Each row is a point. Each copy is the shape, with its points in the same order, stretched, turned, moved and blurred by noise. Is it also mirrored, or only turned?

Shape (6 x 2):
-0.30,+0.43
-0.26,-0.71
+0.08,+0.27
-0.06,-0.32
+0.27,-0.52
-0.15,+0.42
Copy 1 (6 x 2):
-0.14,-0.39
+0.57,-0.14
-0.15,-0.05
+0.31,-0.06
+0.34,+0.24
-0.17,-0.26
Copy 1 is: only turned
Copy 2 (6 x 2):
-0.13,+0.33
-0.12,-1.00
+0.25,+0.31
+0.10,-0.40
+0.42,-0.54
+0.04,+0.42
Copy 2 is: only turned

Shape:
+0.09,-0.11
+0.25,+0.23
+0.14,+0.26
+0.17,-0.77
-0.61,-0.24
-0.21,+0.26
Copy 1, 6 rows:
+0.24,+0.13
+0.26,-0.28
+0.16,-0.28
+0.51,+0.93
-0.23,+0.28
-0.09,-0.30
Copy 1 is: mirrored
Copy 2 (6 x 2):
+0.10,-0.28
+0.38,-0.10
+0.32,+0.03
-0.18,-0.97
-0.26,+0.12
+0.20,+0.36
Copy 2 is: only turned

Shape:
-0.35,+0.03,-0.01
+0.99,-0.06,+0.32
-0.29,+0.49,+0.14
-0.15,+0.09,+0.28
-0.40,-0.07,+0.37
-0.36,+0.45,+0.21
+0.74,-0.06,+0.12
-0.21,+0.00,+0.00
Copy 1, 8 rows:
+0.17,-0.34,+0.01
-0.58,+0.71,+0.08
+0.00,-0.50,+0.30
-0.11,-0.21,-0.03
-0.09,-0.35,-0.18
+0.06,-0.48,+0.23
-0.39,+0.63,+0.12
+0.07,-0.14,-0.01
Copy 1 is: mirrored
Copy 2:
+0.24,+0.08,-0.34
-0.87,+0.13,+0.87
+0.73,+0.08,+0.04
+0.23,+0.31,-0.02
+0.31,+0.44,-0.34
+0.83,+0.20,-0.10
-0.69,-0.03,+0.59
+0.10,+0.02,-0.19
Copy 2 is: only turned
Copy 3 (8 x 3):
+0.09,+0.08,+0.28
-0.58,-0.30,-0.24
-0.13,+0.31,+0.35
-0.17,-0.09,+0.33
-0.04,-0.21,+0.47
-0.15,+0.25,+0.43
-0.36,-0.15,-0.23
+0.02,+0.09,+0.20
Copy 3 is: mirrored
Copy 4:
-0.35,-0.06,+0.41
+0.57,+0.14,-1.05
+0.16,-0.32,+0.47
-0.16,-0.36,+0.07
-0.37,-0.56,+0.23
-0.12,-0.47,+0.45
+0.32,+0.26,-0.65
-0.15,+0.04,+0.26
Copy 4 is: only turned

Shape (10 x 4):
-0.69,-0.28,-0.05,+0.02
-0.22,-0.09,-0.63,-0.02
+0.55,+0.04,+0.52,-0.28
-0.21,-0.37,-0.62,+0.19
+0.07,+0.27,-0.02,-0.04
-0.02,+0.01,-0.44,-0.22
+0.16,-0.10,-0.29,+0.22
-0.26,-0.14,-0.60,-0.11
+0.44,+0.04,-0.28,+0.32
+0.50,+0.07,-0.22,+0.10
Copy 1 (10 x 4):
-0.79,+0.05,+0.19,-0.59
-0.07,+0.39,+0.73,-0.66
+0.38,-0.49,-0.13,+0.85
-0.34,+0.58,+0.65,-0.45
+0.25,+0.02,+0.09,-0.05
+0.15,+0.11,+0.68,-0.43
+0.06,+0.44,+0.29,+0.06
-0.15,+0.30,+0.78,-0.68
+0.38,+0.53,+0.20,+0.32
+0.45,+0.32,+0.31,+0.32
Copy 1 is: mirrored
Copy 2, 10 rows:
+0.59,-0.01,-0.08,-0.41
-0.14,-0.27,-0.30,-0.07
-0.01,+0.17,-0.19,+0.78
+0.25,-0.71,-0.30,-0.15
-0.38,+0.11,-0.08,+0.19
-0.29,-0.12,-0.46,+0.12
+0.02,-0.51,-0.08,+0.15
-0.10,-0.26,-0.40,-0.04
-0.11,-0.63,+0.00,+0.29
-0.23,-0.42,-0.10,+0.39
Copy 2 is: only turned
Copy 3:
-0.42,+0.24,+0.04,+0.11
-0.33,-0.53,-0.20,-0.38
+0.52,+0.20,+0.15,+0.38
-0.43,-0.65,-0.57,-0.22
-0.02,-0.20,+0.28,+0.15
-0.06,-0.35,-0.03,-0.31
-0.13,-0.60,-0.32,+0.06
-0.32,-0.41,-0.15,-0.38
-0.03,-0.89,-0.34,+0.14
+0.08,-0.72,-0.20,+0.05
Copy 3 is: mirrored

Shape, 8 rows:
+0.32,+0.41,+0.67,-0.27
+0.00,+0.23,-0.44,-0.44
+0.25,-0.42,+0.68,-0.17
-0.40,+0.27,+0.45,+0.08
-0.56,-0.29,-0.26,+0.00
-0.16,-0.30,-0.35,+0.27
-0.49,+0.02,+0.18,+0.01
+0.23,-0.14,-0.44,+0.28
Copy 1:
+0.03,-0.62,-0.31,+0.10
+0.06,-0.29,+0.57,+0.33
-0.17,-0.22,-0.82,+0.53
+0.21,-0.09,-0.52,-0.15
+0.30,+0.34,-0.12,+0.25
-0.21,+0.45,+0.00,+0.05
+0.28,+0.12,-0.36,+0.12
-0.36,+0.23,+0.23,-0.13
Copy 1 is: only turned
Copy 2, 8 rows:
-0.04,-0.63,+0.00,-0.36
+0.00,+0.39,-0.13,-0.82
-0.08,-0.81,-0.74,-0.07
+0.46,-0.44,-0.18,-0.41
+0.47,+0.05,-0.58,-0.26
+0.11,+0.32,-0.41,+0.16
+0.40,-0.21,-0.36,-0.37
-0.27,+0.50,-0.14,+0.41
Copy 2 is: mirrored
